Rows are points. Each copy is the shape, with its points in the same order, turned, moved and blurred by noise. Say if it was mirrored as well.

Shape, 6 rows:
-50 22

27 -21

-42 -14

20 -11

-2 8

21 -44
Copy 1 (6 x 2):
-49 37

-2 -37

-53 -1

0 -22

-7 0

-11 -55
Copy 1 is: only turned
Copy 2 (6 x 2):
-54 23

25 -9

-45 -9

17 0

-4 16

23 -37
Copy 2 is: only turned
Copy 3:
-40 39

3 -37

-53 7

1 -23

-6 1

-17 -52
Copy 3 is: only turned
Copy 4 (6 x 2):
27 60

20 -29

48 30

9 -19

6 8

44 -36
Copy 4 is: mirrored

Shape (7 x 3):
11 -6 16

-24 -6 -15

41 10 -18

-6 -24 -24

19 -5 46

6 26 66

-45 54 -25
Copy 1 (7 x 3):
-18 -1 5

3 -15 -35

-44 24 -33

-21 -21 -32

-18 3 34

11 30 37

44 18 -53
Copy 1 is: mirrored
Copy 2, 7 rows:
15 6 -7

-34 -10 -10

16 36 -44

-20 -13 -31

43 0 11

34 11 41

-67 39 18
Copy 2 is: only turned
Copy 3 (7 x 3):
8 23 6

-7 -21 -1

12 23 -44

-23 3 -12

30 41 20

67 21 29

31 -69 -18
Copy 3 is: mirrored
Copy 4, 7 rows:
8 -7 17

20 -30 -18

51 -31 36

33 -7 -28

-8 13 34

-45 -10 53

-5 -80 -13
Copy 4 is: mirrored

Shape, 10 rows:
-37 -21 -6 -64

-15 -9 -65 -4

-6 30 -35 2

-22 -20 -33 -9

14 27 -29 30

20 17 52 9

-33 24 -9 1

26 48 22 -14

-4 -33 -17 -54

22 37 36 11
Copy 1 (10 x 4):
-3 -36 -47 -52

13 14 -59 24

-10 33 -17 16

5 -15 -49 14

-2 26 2 41

-22 -26 57 9

-37 10 -16 1

-12 16 43 -17

22 -34 -32 -31

-22 1 50 11
Copy 1 is: only turned
Copy 2:
-25 32 20 -64

-10 48 -49 -13

8 54 -15 15

-21 28 -28 -19

19 33 -26 41

20 -15 45 27

-17 47 9 16

43 28 41 22

2 17 -6 -58

30 5 38 38
Copy 2 is: only turned

Shape (11 x 6):
-25 -29 -21 8 -33 -5

-7 8 -14 -28 -11 -23

-48 29 39 11 -32 55

16 50 18 35 41 -1

-14 40 25 38 59 -19

22 -38 29 27 47 -34

-16 -54 -17 -17 -23 -8

36 -7 25 49 21 -31

16 -46 -18 -4 -7 1

-15 -51 -45 5 -11 9

11 5 27 50 18 -48
Copy 1 (11 x 6):
-57 17 -9 7 -14 5

-28 2 22 -35 -12 -14

7 44 37 27 -16 66

37 2 22 4 58 -8

38 6 36 29 43 -36

-8 -60 0 36 24 -32

-59 -11 -17 -1 -41 -1

-17 -39 4 21 59 -12

-38 -24 -32 -6 -13 0

-46 9 -47 3 -27 -8

-25 -24 28 28 57 -23
Copy 1 is: mirrored
Copy 2:
11 -7 -20 -8 -54 -3

32 -5 -4 -40 -12 -6

11 46 19 19 -35 68

24 37 21 29 46 -17

-6 52 17 13 43 -27

-32 -26 27 9 18 -48

0 -40 -24 -21 -51 0

0 -10 40 33 8 -51

8 -46 -20 5 -23 -9

1 -27 -51 2 -53 -12

-2 15 42 16 2 -53
Copy 2 is: only turned

Shape:
3 26 -7 19 14 11

-24 -42 -68 -14 -14 2

6 -14 -42 25 -1 -72

45 -43 3 -21 12 -9

-42 16 19 7 -28 22

10 -18 13 -38 10 29

23 10 10 -12 -43 -9

6 -41 34 39 -16 -30

-26 -22 39 -5 6 -58

36 56 -45 36 25 -61

-15 -17 -36 14 -6 15

14 24 -19 15 -23 26
Copy 1, 12 rows:
-4 23 18 1 6 19

6 33 -70 4 -6 -40

61 30 -6 37 7 -50

48 -36 -20 -17 25 -5

-43 2 20 0 -24 -21

-12 -32 -23 -25 22 -7

22 -5 22 -32 -21 -32

30 -42 10 41 -26 -22

3 -32 31 41 20 -62

58 76 51 20 29 2

-4 21 -27 16 -22 6

5 25 4 -23 -27 9
Copy 1 is: only turned
Copy 2:
-14 29 -33 32 7 10

43 -4 -24 6 -60 -24

49 -6 -48 -20 29 -23

3 -9 26 -28 -4 23

-34 -1 -15 65 -8 -36

-35 7 21 4 -31 9

1 22 29 22 20 -27

8 -48 1 23 39 0

-31 -45 -19 -13 32 -36

31 62 -66 -13 61 -2

19 3 -28 32 -30 -3

7 41 -7 49 0 0
Copy 2 is: only turned
Copy 3, 12 rows:
-27 -3 21 30 20 0

-5 39 -13 -6 -36 58

-42 65 56 -24 -7 16

41 22 27 -6 -19 -18

-56 -25 -22 6 -10 -8

33 -17 -9 4 -8 -7

-15 32 -12 -2 3 -43

-32 11 46 -11 -52 -40

-34 -5 43 -61 -15 -21

-43 65 73 17 58 7

-25 16 4 22 -24 28

-28 19 -9 44 8 -9
Copy 3 is: mirrored
Copy 4, 12 rows:
5 24 2 -14 9 -7

-22 -45 -26 -43 -53 -13

-22 -8 -68 -20 4 -62

36 -46 4 -12 5 -58

-29 -7 13 16 10 31

29 -42 32 -20 8 -5

26 -26 -27 26 12 -1

-26 -22 -1 40 19 -62

-36 -44 -14 2 62 -39

18 57 -74 -35 27 -46

-16 -8 -4 -19 -32 -13

18 17 -9 7 -19 8
Copy 4 is: mirrored

Shape, 13 rows:
25 -28 26 23 10 -24 -37 22

-1 20 -23 -6 23 -46 17 -30

13 -35 -10 -46 5 -57 34 17

-14 59 26 42 31 -9 -29 -23

31 -23 21 0 -3 18 44 -2

-47 10 -7 30 50 11 -12 -13

-49 -14 -26 23 2 -17 3 41

-24 42 4 -40 -44 33 -14 -38

-32 -21 -8 40 -44 20 -17 -22

25 59 -61 8 23 -19 -36 1

42 -14 21 -17 25 -20 -5 9

10 21 -45 53 30 13 -28 35

17 18 -12 -28 37 41 -3 -4
Copy 1:
38 -80 5 -24 -3 -13 0 -13

48 10 -44 16 14 -11 13 1

12 -19 -40 -15 1 -20 69 -36

57 -12 15 33 29 32 -33 31

10 -19 -28 -30 -5 39 -4 -50

4 -33 -38 30 18 19 -26 40

-18 -33 -18 34 -37 -19 -3 6

7 59 10 -49 9 19 -26 23

-9 -4 -3 -17 -17 -26 -73 -5

80 -3 -29 1 -43 12 7 56

36 -49 -16 -31 14 20 32 -18

48 -53 -19 16 -60 25 -24 47

20 -10 -35 -32 0 61 4 31
Copy 1 is: only turned
Copy 2:
-1 17 -7 47 25 -26 36 5

31 23 6 -37 19 -22 -7 -39

23 -12 -6 -50 8 -49 37 7

14 65 40 40 15 1 -34 -45

-16 -15 -3 -6 -43 -2 37 -34

-35 24 47 10 32 -12 -31 -41

-10 -32 28 14 25 -49 -30 -6

-17 38 -36 -16 -43 7 -65 -6

-39 -5 -30 38 -11 -40 -38 -44

46 8 -5 6 58 35 -38 -22

7 19 -7 1 11 -3 49 2

2 -30 17 47 50 27 -21 -27

-22 18 10 -27 4 45 -7 -10
Copy 2 is: mirrored
Copy 3, 13 rows:
14 -41 22 27 13 -15 -44 -9

43 -3 2 -56 -30 6 -11 6

7 -51 -21 -63 -1 -42 -9 18

30 36 44 15 -44 25 -51 -7

-1 -22 -11 12 -4 -18 24 51

11 44 -19 9 -25 21 -36 -27

-24 -22 -52 -11 -27 19 -41 -21

-39 13 54 -29 -46 27 41 -15

-24 -17 -2 18 5 65 10 -19

65 -21 20 -13 -79 0 -13 -53

21 -30 23 -5 1 -48 -8 10

38 -20 -27 42 -58 6 -26 -41

9 20 7 6 -41 -41 30 -19
Copy 3 is: mirrored
Copy 4:
29 -9 43 -19 -6 -27 26 26

17 -19 -32 -4 -27 31 15 -28

-32 -1 2 -29 -56 11 57 -11

69 8 -20 18 19 -15 -24 -16

-25 0 35 -8 24 36 25 -14

21 -40 -17 42 16 -35 -6 -30

-37 -16 -12 31 -25 -41 -5 9

-14 14 -22 -48 32 -11 -43 -64

-22 -41 28 -12 15 -11 -59 -7

35 -14 -79 -27 11 -11 1 26

13 5 19 -29 2 5 58 2

10 -24 -37 16 33 -22 -2 54

-3 -3 -27 -17 51 -10 39 -28
Copy 4 is: only turned

Shape (13 x 9):
53 53 46 24 11 -21 14 -21 -69

13 -12 -5 -1 -25 -45 51 -14 1

-12 -26 53 -31 22 -3 -12 39 -21

-10 -2 39 6 -26 37 10 -2 15

-3 -20 6 1 -3 -14 -13 -29 60

48 -21 16 -2 -29 81 -33 5 15

53 81 43 -27 -21 -9 49 7 1

-50 -12 -5 -11 14 -7 19 1 -33

10 -10 -30 -31 -1 25 -11 10 -18

16 34 -6 -28 -52 -14 8 -11 0

2 -11 -46 16 -73 28 -25 7 29

-42 -45 15 6 -7 15 -27 1 -39

35 15 -15 22 13 1 -21 32 15
Copy 1:
18 32 -20 34 -19 -53 69 -14 -32

-41 16 -17 -36 10 -21 -11 -37 -5

-33 -1 34 12 4 6 16 67 1

-20 -40 11 12 -27 38 15 -8 -2

3 -8 38 -5 -5 23 -29 -32 41

31 -63 30 -3 -76 18 -16 21 -24

27 38 -39 -38 -20 25 64 -13 -38

-39 -12 -15 35 39 -2 -18 15 -3

8 -15 -7 3 -4 -4 -45 32 -27

1 25 -8 -12 -8 21 -12 -25 -48

-21 -19 -1 5 -58 30 -78 -24 -33

-42 -32 31 56 3 -10 -24 23 -12

13 25 -15 4 -56 -4 -24 19 21
Copy 1 is: only turned
Copy 2, 13 rows:
-14 78 21 -26 -9 -73 -20 9 20

-37 22 -35 46 -13 -35 -11 -48 20

-29 -32 10 -8 0 -25 7 32 -39

-3 -5 24 -1 -28 24 -8 -10 9

16 -32 -15 20 34 8 5 -41 34

-21 2 19 -52 25 60 -49 -15 -7

-15 22 -15 -34 -68 -59 -54 -8 50

0 26 -28 28 -12 -12 28 17 -39

-14 14 -43 -11 14 14 -25 5 -36

11 18 -27 18 -21 -20 -63 -33 -1

-10 5 -13 42 23 64 -73 -25 0

-5 9 25 28 18 13 17 13 -62

-21 9 -25 -1 37 0 -42 34 32
Copy 2 is: mirrored
Copy 3, 13 rows:
15 50 22 66 62 0 17 -20 17

19 15 -24 23 -36 -11 19 -21 56

2 -7 14 -2 0 -20 28 51 -26

8 -1 17 -40 11 43 18 -12 15

30 -54 -3 0 -36 20 -23 -12 27

-37 -6 37 -59 36 29 -38 0 26

12 22 -29 46 57 54 40 10 55

25 27 -29 -14 -28 -21 15 -5 -29

-18 13 -23 -28 4 -9 -32 7 3

23 37 -28 9 -2 31 -18 15 54

-27 24 4 -49 -53 47 -54 -2 45

14 24 28 -35 -27 -26 1 0 -35

-54 -16 -5 31 -3 21 -22 2 -4
Copy 3 is: mirrored
Copy 4 (13 x 9):
90 -6 -29 33 -12 -21 31 -38 -20

13 -27 -20 -2 25 11 45 46 -27

15 -13 67 -14 -41 -39 29 8 -17

-17 2 27 5 -33 36 22 -4 -18

-45 -50 2 -16 1 15 -10 6 -13

4 -36 43 35 -68 59 -12 -3 29

93 -3 -12 -43 -6 47 18 -8 -41

-13 32 11 -4 -8 -37 38 33 2

10 -9 11 -3 -41 3 1 42 37

20 -20 -38 -28 -39 31 20 30 -19

-35 -22 -22 24 -58 56 -17 64 -9

-36 5 28 34 -52 -36 43 21 7

30 -19 7 19 -19 0 -53 28 -9
Copy 4 is: mirrored

Shape (15 x 9):
21 30 10 29 -4 7 31 -21 34

-18 34 -29 7 17 -6 -37 -39 43

9 -11 -35 33 -33 7 22 6 1

27 -29 -5 27 28 -13 -30 -36 39

36 -5 -54 10 13 -17 11 -26 -24

13 -5 0 -45 62 -46 -17 26 -49

-24 11 -1 -33 12 -26 40 7 3

9 16 7 4 29 23 13 8 -27

-23 11 3 -21 5 9 22 -16 -54

-27 -38 -3 31 0 -3 -14 4 -5

34 -15 -21 21 -13 35 7 -40 14

11 -26 8 15 6 -15 6 -34 -50

-65 78 32 36 11 13 -2 -2 15

14 43 -68 -79 7 -15 -16 -20 1

25 19 89 16 -21 0 15 -6 -8
Copy 1, 15 rows:
-9 -7 -19 -10 -41 -9 32 -59 -21

-38 14 -51 4 -40 -38 6 12 15

1 -18 10 5 -1 -46 -22 -44 -32

-30 8 -3 -5 4 -58 58 -5 23

-25 -35 -12 -45 28 -35 -11 -36 9

41 1 -14 -38 55 16 -3 27 48

17 0 -13 18 0 33 -18 -22 26

19 -12 -9 -32 9 10 10 -3 -29

9 -47 0 -13 -2 26 -27 12 -10

15 -20 6 35 14 -42 10 8 -9

-39 -12 22 -14 -16 -35 14 -29 -29

7 -63 23 -23 15 -18 11 10 3

24 -12 -74 34 -65 15 17 7 -34

-36 29 -29 -56 -10 2 -62 4 46

59 -30 25 -19 -56 3 50 -21 -7
Copy 1 is: only turned
Copy 2:
18 -34 12 5 0 -57 40 -29 3

32 -47 -11 -50 -40 -6 38 2 16

-21 -13 13 -11 27 -7 30 -29 3

10 3 -15 -47 -57 -32 8 -41 26

37 20 -3 -5 9 20 41 -40 34

41 58 -45 35 -18 15 1 39 36

19 19 18 35 -11 -17 41 30 -15

34 10 -41 11 21 -27 4 -2 -13

29 2 -33 42 7 14 20 3 -36

-34 10 -36 -23 -25 3 23 -9 -19

11 -22 10 -13 -8 -16 -3 -74 -5

5 20 -39 27 -26 6 17 -41 4

14 -60 -52 -10 -1 -44 68 35 -41

83 -21 35 6 -9 46 16 22 38

-26 -32 -50 64 -21 -71 -3 -7 -1
Copy 2 is: mirrored
Copy 3, 15 rows:
28 71 -6 49 1 -37 1 15 -31

-22 52 36 14 12 -35 -22 15 31

3 9 -41 20 11 -24 8 35 -33

1 71 -19 -9 -9 -2 -25 8 23

22 3 -25 20 16 10 -55 18 -23

48 -1 31 -18 19 69 -9 -46 -23

39 -2 33 15 -22 -12 31 -4 -28

19 41 16 32 32 35 13 14 -34

1 -8 20 62 4 35 11 4 -29

-15 14 -31 9 9 10 30 10 14

-21 50 -29 27 -7 -5 -28 40 -30

8 15 -31 47 3 39 -14 -18 -13

5 45 53 67 49 -39 62 1 11

-2 -6 72 -6 -6 -12 -59 10 -35

13 80 -11 59 -4 -1 54 -47 -63
Copy 3 is: mirrored
Copy 4 (15 x 9):
-4 6 11 1 -25 31 -40 -31 -2

-13 -18 45 14 -38 2 -15 28 44

-2 14 -45 -20 -27 -6 -15 3 -1

-59 3 2 50 -36 5 -2 1 22

-42 -14 -22 -29 -40 7 34 -8 9

-18 2 18 3 13 -24 95 -48 43

20 41 16 -21 6 23 31 -19 34

-13 -13 1 -15 24 -6 4 -42 15

-12 11 18 -49 37 -9 24 -12 3

-27 35 -20 9 3 -39 -6 9 28

-38 -16 -24 5 -14 23 -22 12 -18

-60 25 -1 -22 5 -19 24 -17 -13

24 12 68 -21 9 -28 -67 -25 42

24 -45 33 -23 -28 30 73 30 25

-3 36 33 22 20 -9 -21 -63 -51
Copy 4 is: only turned

Shape, 16 rows:
-3 1 -18 -25 -23 -5 -2 13 -17 -6 10

-12 -4 -23 -18 24 14 28 -28 -4 10 -34

11 33 71 -17 18 14 9 -46 1 67 -5

-35 15 -11 -3 80 -5 34 0 -17 53 16

-5 32 -13 7 -20 -1 38 -45 -21 -5 -77

8 -45 36 -3 -22 29 2 28 -3 25 -18

-7 -23 82 23 -5 4 -68 -8 -47 -4 25

20 18 24 36 43 23 36 -28 -14 8 -19

8 6 -24 26 8 21 11 -32 -27 10 -2

21 25 2 -15 -19 10 37 88 -11 1 16

11 24 -22 -8 13 -22 -51 -40 -18 83 -17

-12 -26 1 -2 7 -65 44 -7 -2 27 23

10 25 -21 31 9 18 -51 55 8 24 21

-22 8 64 -6 1 -12 33 -34 8 -7 11

-39 3 -22 9 -16 15 25 -12 -16 38 -8

19 -53 -18 12 -18 4 20 -25 -10 3 20
Copy 1, 16 rows:
11 11 -18 -25 -36 -18 3 -7 -11 -1 -1

5 9 14 -21 -7 24 46 22 5 12 -40

0 7 93 -9 4 6 -19 31 -34 46 -20

-54 55 23 -40 -20 15 37 48 15 67 -16

24 30 21 15 -16 30 29 19 -16 -28 -82

23 -17 18 -16 -9 -58 -1 48 7 -9 -7

-30 -46 12 -7 -17 -44 -90 18 18 23 -27

-6 23 33 42 0 14 17 39 20 42 -37

4 0 -8 11 -27 34 14 38 3 20 -27

34 71 -4 -10 -41 -55 7 13 15 4 41

7 5 -1 -55 -3 28 -18 46 -62 58 -53

-42 18 1 -9 -42 -45 46 12 -47 36 -34

16 37 -55 -28 21 -13 -37 42 6 38 16

-45 7 57 23 -4 -21 6 -15 -14 5 -16

-19 24 0 -17 -27 15 22 53 -23 -18 -14

1 -42 -13 8 -41 -20 35 26 -18 15 -11
Copy 1 is: mirrored
Copy 2 (16 x 11):
5 14 25 -15 16 23 2 33 -24 -20 16

-17 -12 3 -52 -2 9 15 -9 20 -8 -23

-18 -24 44 -20 5 -34 8 -54 -48 68 17

-37 17 -22 -67 49 -31 42 -34 -33 -17 -4

-14 -33 10 -11 -52 -4 15 25 0 9 -46

-34 -27 59 -30 39 26 15 30 7 23 46

-21 -72 82 10 67 -13 -27 14 -65 -17 25

-29 -31 26 -10 40 -14 29 -20 -3 30 -49

-7 -22 -12 -6 31 7 9 15 -9 13 -31

-26 72 58 -4 44 33 27 48 -14 5 8

28 -23 -13 -58 13 -58 -3 31 -54 48 7

0 -14 -3 -27 22 18 81 0 -50 -22 34

3 36 25 2 79 -47 1 56 -5 12 15

-23 -26 47 10 3 6 26 -51 -38 -13 17

-45 -9 -15 -19 7 1 13 28 -7 11 12

12 -47 0 2 43 52 37 22 1 0 12
Copy 2 is: only turned
Copy 3 (16 x 11):
-5 1 -24 -11 -25 -2 -13 10 -15 -9 15

-45 -6 -20 -52 24 16 8 12 -38 3 -14

-19 -32 19 -32 7 -7 70 4 -2 81 20

-58 37 22 -14 26 13 64 44 -36 -7 28

-22 12 -24 -77 8 9 -5 -27 -18 26 -63

9 -48 -4 17 -25 1 15 29 -26 15 -28

-25 -50 48 62 -37 11 16 -44 14 28 10

-40 -19 6 -34 24 24 56 -4 25 2 -29

-40 5 -40 -16 1 31 31 -14 1 -4 -14

49 10 0 -17 -46 -3 12 55 12 -35 -1

9 30 -25 4 44 17 39 -48 -44 53 35

-48 23 -7 9 23 -55 -4 37 4 6 1

40 19 -6 24 -5 69 11 15 5 -5 25

-54 -28 27 -26 -13 -16 2 20 21 46 -8

-42 33 -37 -8 -15 25 15 25 -35 25 -24

-43 -25 -63 22 5 -4 4 1 4 -4 -12
Copy 3 is: only turned
